Every row gives one point. To make a cloud, some directions were put in groups of two or more. Within a group, all points are equally far from the middle, so they leave a hole (a ring in 2 directions, a hollow ball in 3). The other directions are filled evenly. Then the cloud was stretched, turned, moved and blurred a little. How many holes are there, and how many directions does each take, smallest first?

Cloud (13 x 2)
[[ 46   2]
 [ 49  22]
 [-46  33]
 [ 39 -36]
 [ -1 -78]
 [ 37   2]
 [ 40  15]
 [  9 -72]
 [-58  10]
 [ 26 -68]
 [-38  33]
 [ -2 -54]
 [-36  27]]
Holes: 0

Cloud (22 x 3)
[[ 45  40  14]
 [  4  14 -53]
 [ -1 -76  -9]
 [  8 -88 -15]
 [-25  17  47]
 [ 24  62  20]
 [ 32  12 -48]
 [ 31  41  30]
 [ 34  36  29]
 [  0 -26 -51]
 [ 39 -55  41]
 [-51 -11 -26]
 [-51  -3 -33]
 [ 50  23 -33]
 [-32 -38  13]
 [ 40  28 -37]
 [  8  66  33]
 [ 87 -18  22]
 [ 63  -9  34]
 [ 65 -23 -50]
 [ 93 -23 -36]
 [ 23 -26  45]]
Holes: 1 (2)

Cloud (21 x 3)
[[-48 -57  -3]
 [-16  15 -97]
 [ 10  29  16]
 [-10  67 -57]
 [ 22 -40  16]
 [ 47  15  28]
 [-35  29 -42]
 [ 79 -47  -1]
 [ 73  63   0]
 [ 17 -22  19]
 [-10  44 -45]
 [ 18  54  65]
 [ 44 -39  33]
 [ 22  35  60]
 [-19  15  20]
 [-29   9  -9]
 [ 34   5  62]
 [  6 -12  38]
 [-16 -36   2]
 [-45 -43  57]
 [ 85  41 -24]]
Holes: 0

Cloud (27 x 4)
[[-62 -10 -23  15]
 [ 31  61  20  38]
 [-30 -55   9 -39]
 [ 52 -54  22 -11]
 [ 44  38 -13  47]
 [-21  37 -53 -12]
 [-11  -5  88   4]
 [-21 -19  24 -76]
 [-62   5 -25  11]
 [ 50  35 -19  38]
 [ 27  19 -38  47]
 [-74  -1  18  -7]
 [-50 -49   3  -8]
 [-13  -4  90 -16]
 [-60 -12 -21  19]
 [-43 -15  57 -55]
 [ 32 -64   8 -14]
 [ 73  32  34 -21]
 [ -9  76   4 -48]
 [ 76  -9  37 -18]
 [ 73  20 -15   6]
 [-38  70 -11 -21]
 [  6  72  32  26]
 [ 47 -13  74 -22]
 [-14 -25   9 -75]
 [-72  22  31  -4]
 [-48  68   7  -8]]
Holes: 2 (2, 2)

Cloud (27 x 4)
[[  7  21 -41 -71]
 [-19  46 -59  20]
 [ 24  44 -45  37]
 [ 46 -11 -57 -12]
 [ -4  45  36  76]
 [ 57 -18  39 -11]
 [-12  14  66  62]
 [ 36 -45 -20  11]
 [ 45  23 -58   6]
 [ 38  -8 -65 -20]
 [ 54  39 -30  22]
 [  5  60  39  59]
 [ 69  18 -20   3]
 [-19  43 -46  46]
 [ -4 -14  75  -9]
 [ 14  80  28 -21]
 [-73   5  18   2]
 [-38 -42 -11 -19]
 [ 72  12  10 -10]
 [ 28 -19  65 -16]
 [-11  30  21  83]
 [ 49  36  26 -51]
 [  3  52  28  67]
 [-45  69  -8 -17]
 [ 72  23   1  -4]
 [ 43  47 -29  33]
 [  1  45 -29  60]]
Holes: 2 (2, 2)

Cloud (54 x 6)
[[ -8  41 -89  52 -33   7]
 [ -2 -80 -38 -25 -26 -12]
 [ 24 -71 -59   8  32  15]
 [ 53 -44  -4 -23  59 -38]
 [-43  25  45  66 -15  22]
 [-36 -34 -55 -61  -3  -4]
 [-40   0 -24  -3  22 -60]
 [-45 -26 -40  86 -41  11]
 [ 54 -51 -63 -12   7   5]
 [-23  35 -19  45 -59  34]
 [ 33 -52 -72  18  33   1]
 [ 14  50 -47  22  49 -15]
 [-36  42 -58 -23  45 -10]
 [-46 -42 -63 -33 -22   1]
 [-18 -20 -74  -1  65   4]
 [-24  30 -36  63 -11  64]
 [-21  24  51  46 -34 -16]
 [ 21  46  11  34  42  62]
 [ 34 -40   5 -25   0 -66]
 [-34   0  -7  98 -45  17]
 [ 57  -8 -20  53  -2  43]
 [ 47 -75  37  38   5 -22]
 [ 15 -36  92  35  57  30]
 [ 19  23 -79  38  18  42]
 [ -4  22  24  50 -48 -36]
 [ -1  50 -93  24  14   1]
 [  8 -63 -13 -59  26  41]
 [ 20  20   9 -10 -17 -59]
 [  6 -32  63  23 -36 -33]
 [ 13 -63  40  20  70 -15]
 [-35  22  53  20   0 -26]
 [ 44  -2  68 -36  74  14]
 [-47  12  43  38  28 -20]
 [  2  33   3  37 -65   7]
 [ 44 -32 -78   7  32  14]
 [-42 -34 -62  52 -10 -46]
 [ 10 -60 -21  84   5  16]
 [ 19   9  54  -6  90  23]
 [ 15  25  64  28  69  37]
 [-25   3  65  -5 -24  26]
 [  8  32 -81  10  41  35]
 [ 45  -6 -53 -31  67  11]
 [ 18   8 -78 -50 -29  -1]
 [ 27 -32  16 -80  60 -12]
 [ 47 -24 -25  11 -57   6]
 [ 45  -3 -30 -30  35  64]
 [ 49 -27 -55  13   8  47]
 [-46   2  59   8  -3 -10]
 [-51 -35 -56  -6  -2 -48]
 [ 21 -27 -66 -67   2 -33]
 [-10  31  48  -2 -33  28]
 [  8 -76 -16  10 -50  -8]
 [-29 -45   9  66  39 -20]
 [-12   5 -19  71 -69 -23]]
Holes: 2 (2, 4)

Cloud (48 x 6)
[[  25   60    9   63   -4   -7]
 [ -61  -44   -7   41   64    5]
 [  32  -54  -28  -36   51   37]
 [ -17   38   15  -41   65  -80]
 [  37   66  -34    8  -65  -26]
 [ -30  -58   -9   29  -40  -35]
 [  10  -84   38  -20   24   40]
 [ -46   91   44   11  -12  -79]
 [  46   42  -45  -12  -43    5]
 [  -8  -39    8  -73   32  -43]
 [ -16   23   73   23  -10  -43]
 [  17    3   16   -2   78  -34]
 [  -8    6  -69    5  -50   49]
 [  25   44  -29  -24   15  -66]
 [  45   40   -8   31 -102    3]
 [  22   38   35  -51  -11  -35]
 [ -10   97  -21    8    1  -76]
 [ -13  -35  -14   67  -42  -33]
 [ -15  -11   64  -28   14    3]
 [ -55  -13    6  -12  -32   45]
 [ -19  -33   27  -68   33  -24]
 [  20  -74  -54  -36   29   31]
 [  19    0    1  -58  -13   49]
 [ -27   28   39  -28  -57   -6]
 [ -28  -32  -49   59  -38  -24]
 [   4   11  -62  -22   21  -61]
 [  -7  -63  -48   25  -40   74]
 [ -79  -48  -14  -31   56  -42]
 [  -8   36  -62   30  -58   46]
 [ -60  -29   20  -46   14  -32]
 [  27   39  -18   58    1   25]
 [  -9   35    8   51   26   37]
 [  35   19   24   19   39  -48]
 [  34  -33   14   23   -1   92]
 [  -8  -58  -29   31   61  -55]
 [  25   16   18   32   53  -24]
 [  21   10   65    3   -9  -41]
 [ -10   12    4   49 -105    4]
 [  42   14   11    7   42  -43]
 [  55   18  -14  -10  -82    3]
 [  39   11   19   74  -47    3]
 [ -25  -16   -9   24  -78  -33]
 [  53  -15   25   34   14   41]
 [  16    2   42   26  -61   78]
 [   2   -2  -69  -11  -45   45]
 [ -41    9  -30   22  -65   62]
 [  50  -44  -45  -25   21   20]
 [ -16  -30   45  -15  -46   15]]
Holes: 1 (6)

Cloud (47 x 6)
[[ -5 -19  -8  82  38 -13]
 [ -8 -45  35  59   9  -1]
 [-62  35  59  47  49 -14]
 [  5  65  -2   7  56 -60]
 [ -3   6 -27  -1  70 -54]
 [ 13  83  61  21  60   6]
 [-13   4  66 -25 -15   1]
 [  4  20  -1 -60 -26 -18]
 [-34  34 -25 -15  78  22]
 [ 31  -3 -17  18  35  76]
 [-31  56  58  33  21  31]
 [ 20  24  75  10  81 -50]
 [ -8  37 -28  49  37  51]
 [-56 -10  11  31  62 -25]
 [ 11  -8  74  76   5 -54]
 [  3 -26 -28  43  28 -59]
 [-42  35  69  54   0 -23]
 [ 27  -1  56  22  15  41]
 [ 58 -19  25  20 -19 -64]
 [-24  42 -35 -36  63  -9]
 [-60  42 -30  -7  20 -42]
 [-35 -47  81   0  18 -62]
 [  1  32 -46   5  10  43]
 [-24  58 -17 -55  -8  -7]
 [ 24 -12  70  53   9 -83]
 [ 29  60  27 -10  -2   0]
 [ 21 -53  58   4  55  -7]
 [-24  18  66  42 -26 -56]
 [ 26  63 -22 -15   7   7]
 [-55  45  52  19 -19 -79]
 [ -2 -70  17  15  10   9]
 [ -1 -31  -3  51  73 -31]
 [ 20   1 -13  19  30  75]
 [ 11  85  41   1  56 -30]
 [-44   4 -27  13   4 -65]
 [-24  17  13  75  68   2]
 [-36  24  77  24  81 -49]
 [-13   1  78 -41  71 -32]
 [ 54 -18 -33 -22  58 -17]
 [ -1  86  49  33   7   0]
 [  2 -10  50 -23 -37 -48]
 [ 32 -75   3  35  30   1]
 [  7 -22  -5  45  88 -24]
 [ 22 -43  41  66   8  15]
 [ -8 -22  24  84  19   3]
 [-39  20 -38   7  -4  23]
 [ 52 -49 -28  23  -4 -49]]
Holes: 2 (2, 3)

Cloud (74 x 8)
[[  80   23  -16   40   53   -2  -20   63]
 [   2   11   58   16   85   -4  -57   30]
 [ -84  -29   44  -75   -3  -13   49  -73]
 [ -15    5   68  -13  -36   26   32  -25]
 [ -12   -2   39  -44   -7   38    2   40]
 [ -21   34   -3    5   87  -41  -55  -87]
 [ -34   28   25   38  -41    6  -19  -28]
 [  -2  -79   52  -43   53  -12   -3  -24]
 [  15  -81   41  -11   -3  -21   61  -31]
 [ -16   44  105  -20   -1  -10   -5   -6]
 [ -85   23   42  -11   33    3   -1   -9]
 [ -29  -13  -27  -51   68   11   -9  -78]
 [   0  -47   -5   -4   53   17  -63   52]
 [ -30  -21  -54  -50 -118   -6   45   50]
 [  34  -27  -82  -17   17  -21  -45   56]
 [ -23  -66  -17  -41   61  -71  -61   68]
 [ -20  -64   44   15   -8  -52   63  -50]
 [  32   54  -50   37   33   24   17  -40]
 [ -36  -60   33   29  -11  -71  -20  -58]
 [  55  -49    6   -1  -15  -62   10   14]
 [ -29  -41    0  -38   66   -1  -38  -40]
 [ -53   -5  -64  -19  -78   43   54   43]
 [  27  -23   22   48   24  -31  -53   16]
 [ -39  -11  -23    3   65    4  -32    3]
 [ -43  -17    8   24   33    6   48  -20]
 [ -23  -10   34  -16  -53   37  -42   26]
 [  48    3   33  -56   -7   16   17   48]
 [   8  -28   22   -6  -45   76   77    5]
 [ -26  -27   55  -20  -42   30  -30   19]
 [  28  -32   -2   41   37  -38  -46   35]
 [ -35   27   26  -47   44  -51  -21   48]
 [  14  -58  -27   27  -44   -2  -10   68]
 [ -23   17   33  -56  -66   27   25  -76]
 [ -43  -35  -54  -29   24  -23    6  -60]
 [  22   18   60   -1   48   35  -28  -22]
 [   8  -30    5   -3   85  -70   17   31]
 [ -30  -94   -3  -61   72  -45  -16   45]
 [ -42    2  -15   10   13  -13   -6  -29]
 [ -25    8   -9   33   97   11  -10  -11]
 [ -30   -5   81   38    1   31  -28   23]
 [ -28  -44  -22   33    8  -22   46  -11]
 [ -38 -113   -3  -39  -37  -54   53   45]
 [  -6  -48    9   20   10  -11  -26   31]
 [  67  -23   61   13   36   -5   -3  -10]
 [  32   44   -9   59   36   -9  -68   17]
 [ -54  -32  -38  -54   31   44   52  -28]
 [   6    6   40   11  -61   17   65   57]
 [ -18   -2  -13  -77   28  -38   21  -33]
 [ -45  -19   23  -42  -21  -38   49  -53]
 [ -55  -14   80   13   32    0    3  -35]
 [  31   -2    1  -58   17   43  -11   43]
 [ -31  -74   16   54   33   39    6   17]
 [ -84  -25   60  -84  -46   12   64   16]
 [ -43   16   31  -47   26    6   37  -77]
 [   0   37  -27   -9  -69   67   46  -49]
 [  77    2  -50   10   22  -22   15   39]
 [ -26  -49   39  -35  -38   46  -12   24]
 [ -25  -41  -25  -55  -52   35   81   -2]
 [  31   15   27    2  -75   19   39    0]
 [  -5   25   77  -19   29  -33    7   17]
 [   8  -63   30    1   23  -89  -31  -51]
 [  26  -51  -85  -36  -37  -49   28   72]
 [   5  -42  -17   22   12  -59  -16  -32]
 [  27   -9   27  -41  -79   13   29   22]
 [ -90  -30   27  -22   22  -35    9  -26]
 [ -17  -61   58  -15   37   28  -39   -4]
 [ -70   15   72   -4   43    7  -18  -34]
 [ -21   44   26    1   42    6   26  -31]
 [ -93  -31   34  -68   20   -7   57  -11]
 [ -24   -7   14   56   51   12  -16  -12]
 [  44   40  -23  -38  -30   -4    4   55]
 [  55  -16  -37  -15    6   37    9   34]
 [ -37  -78  -47   10  -10   47   10   10]
 [ -34   20  -66  -12  -28   73   45    9]]
Holes: 0

Cloud (80 x 8)
[[-18  51  80  -5 -24  24 -72  26]
 [ 11 -73 -12 -73  68 -36  -1  13]
 [ 56  -4  -8 -31  16 -52  28  20]
 [-16   3  48 -22 -49  20 -38  27]
 [-14 -26 -12 -43 -15  -4 -48  19]
 [ 37  -2   6  59   5   8  89  48]
 [ 42 -21  46  32 -35  77  14   8]
 [-35  -2  46  84 -32 -12  38  16]
 [ 32 -41  33  16 -19   4  -3 -19]
 [-37 -31  40 -23  15 -49 -45   9]
 [  9  79   0  31 -24  12 117 -32]
 [ 51  72  44 -23   5 -23  48  34]
 [-32  41  25   3 -10  19 -61  26]
 [ 13  31   6  -9  63 -27  42  13]
 [ 31 -30  22  29 -31 -57  30   2]
 [ 54  57  30  13 -27   8  26   8]
 [-12  75  66 -22   0  16 -58  30]
 [-23 -31  55  34  22  -9  57  26]
 [ 38   0   7 -52  -9 -19 -31  -5]
 [ -9  44 -17  45  14 -24  98  -3]
 [ -1 -59  62  -7 -50 -87 -17  -4]
 [-37 -57  51 -48  -6 -17 -46  -1]
 [ -1  38  29  13   9 -40  34 -44]
 [-12 -12   9   5  40 -14 -19  10]
 [ 22  38  42  95  23  -9  47  47]
 [-88 -31  94 103 -57 -29  25  59]
 [ 36  59  34  28 -62   5  16 -37]
 [ 70  37   4 -18  75 -41  41  46]
 [ 82 -46  -6 -10 -16 -75  51 -22]
 [ 38 -49   4  58  60 -45  29  52]
 [ -2 -73 -15  28  71 -80 -27  34]
 [-28  52  45 -20  17   0 -26   8]
 [ 98 -38  20  20  -2  26  26   5]
 [  4  81  64 -19 -19  -3 -55  15]
 [ 32  -5  44 -36  42  80 -30  15]
 [-50 -20  58  39  33 -41  70  -6]
 [ -9  34  20  93 -21 -32  31 -11]
 [-33  32 -28 -11  50  18   8  -1]
 [ -3  62  34  44  69  32  63  -7]
 [ 39 -40 -41   3  73 -94  29  13]
 [ 72  19  26  22  -7  31  54  -9]
 [ 12 -15  30 -14  57 -45  33 -22]
 [-68  20  54  48 -28  19 -42  31]
 [-32 -59  32  29 -42  -1 -23  53]
 [  5 -29  -4  15 -21 -64  78  -5]
 [ 44 -24 -27 -30 -10   5  10 -13]
 [-29  -7 -10 -41 -74 -36 -23 -56]
 [-19  51  -5  18 -60 -75  36 -21]
 [ 20   9 -58 -72 -31 -62  84 -90]
 [ -5 -84  49 -29  36  13  21 -68]
 [  6   4 -49 -33  50  90  -7 -45]
 [ 16  31  72  15 -38  33  22 -45]
 [-11 -84 -45  15   6 -62  42 -14]
 [ 50  30  11  43  -4  48  65  13]
 [ 49  38 -15 -37  83  19  89  -8]
 [ 64 -31  -7 -32 -27 -82  58  -9]
 [ 57  67 -17 -13 -20 -11  27 -33]
 [-11 -34  -2  50  59   2  13 -35]
 [  3  21  76  37 -45 -60  71  26]
 [ -4   3   1  17  71  26 -36 110]
 [ -1 -32  11 -31 -66  -9 -20   9]
 [  1  71  46  -8 -19   6  35 -28]
 [  2 -19 -39  32  37   3  52 -38]
 [-20 -39  15 -36  38  29 -45  60]
 [ 41 104  39  32 -49 -27  27  46]
 [-25  55  16  17 -43 -14  -1  26]
 [-52  12  -1  47   7  61   7  -4]
 [ 18 -63  20 -34  63 -55  48 -20]
 [ 19  -4   9  22  22  18  61  -9]
 [-41 -60   8  31  46   1  20   5]
 [  3 -42  20  51 -10  55  -1   2]
 [ 19  -2 -61 -59  26  29 -61 -34]
 [-25 -90   4  29  33 -51 -99  47]
 [-15  42  77 -12  -3   1  27   4]
 [  4 -61 -21 -67 -58  -6 -44 -32]
 [-25 -35  17  46  32  15 -67  37]
 [-40 -10 -32  28 -12 -74  35 -40]
 [ 26 -23  14   1  -4  44   2 -63]
 [ -4 -68 -42  50   9  29  -4  31]
 [-10  -1   3 -23   5   1 -38  16]]
Holes: 0
